Each row of a before or after table is a point. One or more steps were done to the points. Then noise was added and the rows were shuffled. The steps act on columns, c1 being the first. Write out the steps. A step turns or swaps two columns, mirrors them in a line or flattens them onto one, adds a multiple of one to another, or multiplies or shifts one. Angles are multiples of 10 degrees, from the lower column toward the higher: turns from -170 to 170, lines from 10 to 170 but not 90. Use the fewest steps. Two steps may share a column if one is a turn and the other turns, adds or multiplies; they go together, in the order done. Otherwise the lowest column goes first.

Before (10 x 3):
[[ -3 -31   6]
 [-24   8  10]
 [ -8 -24   2]
 [  0  12 -26]
 [-15 -18   5]
 [ 24  60  31]
 [ 17  33  21]
 [-29 -17  12]
 [  9   2  -8]
 [ 13  -7 -26]]
After (10 x 3):
[[ 19 -26  13]
 [ 12   1 -24]
 [ 38  19  34]
 [ -9  13 -18]
 [ -3  10   6]
 [ 33 -25  -6]
 [ 30  -7   4]
 [ 44  31  60]
 [  4   6 -18]
 [ 18   6 -31]]
Steps: shift c1 by 20; swap c2 and c3

Before (12 x 6):
[[-24 -21 -30  31  28  -3]
 [ 16 -13 -29  -8  39   9]
 [ -1  -1 -16  16  -4  26]
 [ 25  10 -35   0  31 -14]
 [ 30  33  15   6  -1   2]
 [-60   0   2  17   0  14]
 [ 14 -12 -29 -10  -9 -13]
 [ 16 -19 -34   0  -6  10]
 [-36 -17  17  34  -9  -2]
 [ 14 -19 -33  -6  -9  -2]
 [-26   4  57 -10  54  11]
 [ 25 -18  -9 -11  29   0]]
After (12 x 6):
[[  8 -19 -34   1  16  10]
 [-27   9 -35   1  31 -15]
 [-30 -21 -30  51 -18  -5]
 [  4 -14  16  54 -35  -3]
 [  3  -1 -15  25  -2  27]
 [-58   4  59 -15 -16  12]
 [ 11 -14 -26 -14  11 -11]
 [-34 -13 -30 -11  23   6]
 [-21 -19 -10 -18  31   1]
 [ 13 -20 -32 -10  13  -3]
 [  6  32  17  12  27   1]
 [-12   1   1  28 -61  10]]
Steps: turn c1 and c5 by 80 degrees; multiply c4 by 1.6

Before (12 x 9):
[[ 27  38   9  16   0  10  -6   2 -10]
 [ 25  28  16 -33  -6   1   4  11  11]
 [  7  -4  18  15  12  30  -3   2   0]
 [ 31 -21   6   5  -3  -7  57  -3   7]
 [-26 -13 -35   0   7  16  15  -2  -4]
 [ 13 -19 -16  11  15 -11   0 -12  -9]
 [ 10  -5   8   3  12 -15 -12  12   4]
 [ 22  23 -19  -3  40   3 -16  -1  15]
 [-40  21   3  12  35  11 -12 -50  19]
 [ 28 -14  -6 -52   5 -13   0   2  -6]
 [  4 -20 -57  14  -5  -6 -17   0  10]
 [ 32 -18  20 -11  -3  11   1   0   3]]
After (12 x 9):
[[-27  -8 -13  -7 -14 -13  -1   1 -52]
 [ 16 -37  -7  -4  21  16  15  -3   1]
 [  8   6  20  17  53  10 -13 -50  12]
 [-16  21  24  11 -21   2   5  11 -34]
 [-20  16  36 -11 -17  10  -6   2  16]
 [-21  15 -21   3 -22  12   1   0 -11]
 [  0 -58 -10  10  -6  -6 -16   1  15]
 [-20   3 -21   7 -21  -6  56  -4   5]
 [-15   7  -6   2   3 -15 -10  13   3]
 [-43 -14  25  15  16   2 -16  -1  -2]
 [-14  17  -7   0   5  30  -3   2  14]
 [-20 -19 -16  -9   3 -11   0 -11  10]]
Steps: mirror c1 and c5 in the line at 110 degrees; mirror c2 and c3 in the line at 40 degrees; swap c4 and c9

Before (9 x 11):
[[ 17  26   1  10   0 -23 -43  -3   8 -20  -7]
 [-60  -2  19 -34 -17  27  22 -12   5 -10  26]
 [ 12   3  -4  18  -8 -38 -26 -25  -9  18 -12]
 [-17 -21  15 -24 -27  14  -4   9  -8   5   2]
 [  3  -4   5 -41  10  23  -5 -15  12  15 -19]
 [ 25  19  -1  31   5 -14 -17  -7 -36  -4  -9]
 [ 29   5   3  25  27 -18 -15  12  10   4   1]
 [-21  -7  38  -9  -4 -12   9   0 -23  11 -32]
 [  4  10  -2   7  37 -22 -40  10 -19 -11  24]]
After (9 x 11):
[[-22  -7  38  -9  -3 -11   9   2  -1   1 -32]
 [  3  10  -2   6  38 -21 -39  12  -2 -21  23]
 [ 17  26   1  10   1 -22 -43  -5   0 -29  -6]
 [ 12   3  -3  18  -9 -38 -25 -22   2   8 -12]
 [-60  -3  19 -33 -18  28  22 -13   3 -21  24]
 [ 28   5   3  24  27 -18 -16   9  -2  -6   0]
 [  3  -4   4 -40   9  23  -5 -15   2   6 -19]
 [-18 -22  15 -25 -27  14  -4  10  -1  -5   2]
 [ 25  18   1  30   5 -14 -16  -1   1 -14 -10]]
Steps: flatten c8 and c9 onto the line at 170 degrees; shift c10 by -10

Before (13 x 14):
[[ 22  13 -12  27  -6   9  33 -13  16 -39  21 -46  48  29]
 [-40 -16 -10  30  38   5  -1   4 -35  15  -7  25 -16   9]
 [  4  16  17  50 -10  16  35 -37 -11 -22 -29  18   7 -16]
 [ 11 -38  -2  19 -16  -3  -5  24  -8 -13  -1 -32  -3  42]
 [-52  31  10  13  41  36 -13  19   2 -19  15 -36 -26  34]
 [-14 -37  -4   3 -23  10  28 -22  -9 -14  30 -16  15 -15]
 [-19 -26  -7  60  13  39  18 -38 -44   9  -8 -22  44  37]
 [  0  33   5  16  26  32  -6 -14 -20 -19 -26   5  -5 -19]
 [-13  13 -37  37  26  32  15 -14  14 -20 -27 -27 -20  19]
 [-43 -30 -36  -3  -8 -10 -26  -9  18 -33  -4   9   2  34]
 [-40  26   9  -2  32  26  11 -37 -35   5   4  14 -14  37]
 [-27 -18   4  -5  32 -10  27 -30  16 -34 -27 -48  20 -20]
 [  8  -5 -10  33  -2  -1 -22 -16  -2 -35  29 -11 -13  27]]
After (13 x 14):
[[  7   6  22  27  -3  -2 -24 -14  -4 -34  29  -6 -12  26]
 [-10   2  14  47  28  32  17 -15  16 -22 -32 -24 -17  19]
 [ 21  22  19  21  -7   7  32 -12  15 -36  18 -46  46  27]
 [-28 -24  -1  -6  32 -11  28 -31  16 -33 -19 -47  20 -21]
 [-41  26   4  -8  34  28  10 -37 -39   6  -4  14 -16  38]
 [  1  22  13   7  24  34  -7 -14 -25 -16 -36   5  -2 -19]
 [ 11 -35  18  10 -17  -3  -6  28  -8 -14  12 -31  -2  40]
 [-43 -29 -20  25  -7 -10 -24 -12  21 -32   6   8   3  36]
 [  3   3  51  11 -11  15  36 -37 -12 -21 -31  19   9 -17]
 [-38 -14  24  24  37   4   2   6 -38  17  -4  23 -17   9]
 [-55  33  17  -2  42  34 -13  20   1 -20   4 -36 -28  34]
 [-11 -25   0   5 -24   9  30 -21  -9 -17  40 -18  16 -14]
 [-23 -27  52  35  14  41  19 -37 -45  10   0 -20  46  37]]
Steps: turn c2 and c11 by -20 degrees; turn c3 and c4 by -60 degrees

Before (10 x 18):
[[ -3 -17   5 -26 -12  -1  -1 -14 -10  -7  14  -6   9  10 -17  -8 -10   4]
 [  8   9  15  -3   0  -8  -6   0   9   0  -5  -2  -8  -1 -27  13   0   4]
 [  0  10  -5   3  11   5   2  10  -1  -2  15  -5  20  -7  -7   7   6 -13]
 [ -6  -3   4  -7   2   4  -4   1  -7 -11   0  -6  -2  -5 -12   7  13 -20]
 [  0  -4  15   9   5   1   5   6  -4  -2  -3  11  -1  -6   0   0  15  10]
 [ -1   8   0 -16 -14 -12   6  -1   1 -14 -10  12  17 -14  10  -2  -9   2]
 [ -8  -1   4   5  -5   3   8   7  -6  -3   6  13  -1 -12  -7   1   0  -1]
 [  4   9  10  -2 -14   1  -1   0  -5   6   2   2  -2  -8 -14 -16  27   9]
 [ -9  -3  -3 -10   5  -7  -5  -7 -11 -13   4   9   4  -1 -17  12   9 -14]
 [ -8  -2  -8  -7 -24  -5  -5  -5  -4 -11  -6  11  -7   3   4  -2   3 -11]]
After (10 x 18):
[[-10 -10  -1  -6 -59  -5  -3  -6 -43 -10 -36   4  -7   3   5 -15   4 -12]
 [-10  -8   4 -11  -5  -8  -5  -8 -51 -12 -26   0   4  -1 -17  11   9 -14]
 [ 16   7   7  -3 -21  -8  -6   1 -32   1 -36   8  -8  -2 -26  12   0   4]
 [ 11 -11  12   8  13   0   4   6 -45  -2 -33   3  -1  -6   0   2  14  10]
 [ -3 -12   8   3 -15   3   8   7 -47  -2 -24   6  -2 -13  -7  -2   2   0]
 [ -2   2   8  -8  -5   4  -3   1 -48 -11 -29  -5  -2  -4 -13   7  13 -19]
 [ -2   9  -3   3  18   7   4  10 -42  -2 -16   7  20  -7  -8  12   6 -15]
 [ 10   3   5  -2 -11   1  -1   0 -44   6 -29   9  -1  -8 -14 -21  27   9]
 [ -1  -5   5 -27 -19   0  -1 -15 -49  -7 -14 -18   9  11 -18 -15 -10   4]
 [ -1  -5   1 -17 -33 -12   6  -1 -39 -15 -40  13  16 -15  10  -7  -9   2]]
Steps: turn c1 and c3 by -40 degrees; turn c2 and c12 by 60 degrees; turn c5 and c16 by 30 degrees; multiply c5 by 3; shift c9 by -40; shift c11 by -30

Before (8 x 24):
[[-18   8   2   9   5   5   7  12  24  45   7   6  18   3  -2  15 -11  -2
   -4   0  -4  -4  10  12]
 [ 60  13  -9  13  11  25  -8 -11  10 -15 -30  -3  13   8  -3   7 -14  -3
  -16   8   5  43  10   7]
 [-17   7 -16  14   1   1  -3  37  12 -22 -52  12  15  -4   6  16  13  -5
    9  -5   3  -6   8   8]
 [ -5  -1   6   7   8  15   0 -17  27  -8   6 -26  -1 -10  13   1   4 -10
    8   2  -7   3   1  10]
 [-11  14 -13 -25   9  16   2 -17  13 -17   2  11   2  -9   9   9  18  -1
    9  -5 -11   2  13  -2]
 [ -7   4 -14  12  -3  15   7 -21   0 -10  16   2 -39   0  19   1 -25  -2
   -5  -2  11  -3  10   1]
 [ -7 -29   0  18  -4  -1  -5 -12  -7   4  21  -5 -13  -6  -4   8   4  -3
   -3   2  30  20  14  -7]
 [-13  14  26  12   0   3  19 -18 -46 -19  15  10  10  -4  18   3 -24   5
  -49   6  11  32 -32 -34]]
After (8 x 24):
[[ 60  12  -7  14   8  25  -9 -13  14 -15 -32  -1  -8   9  -3   7 -16  -2
   -5  17   4  43  10  10]
 [-18  13  27  12   1   4  20 -20   2 -18  14  10  48  -2  17   3 -24   6
    2  50  12  30 -30  -5]
 [-15   6 -16  15   0   0  -4  34  18 -19 -52  14  -7  -4   6  15  12  -6
    3  -9   5  -5   9  -4]
 [-17   7   3  10   5   6   8  12  24  44   7   9 -20   4  -1  14 -12  -1
    0   4  -3  -3  11  -2]
 [ -6 -30   0  18  -5   0  -7 -13 -15   4  20  -5   4  -6  -2   7   4  -4
   -3   2  30  20  13   1]
 [ -7   2 -14  10  -4  15   4 -19 -40 -10  14   2  -6  -1  19   1 -26  -3
    2   6   9  -2   8   1]
 [ -4  -2   5   7   9  17   1 -18   4  -7   5 -26 -26 -11  12   2   4 -10
   -4  -8  -7   1   0  -1]
 [-11  13 -14 -28   7  18   4 -15   5 -18   1  13 -13  -9   9   8  21   1
    5 -11 -10   1  14  -3]]
Steps: flatten c1 and c24 onto the line at 10 degrees; turn c9 and c13 by -80 degrees; mirror c19 and c20 in the line at 130 degrees
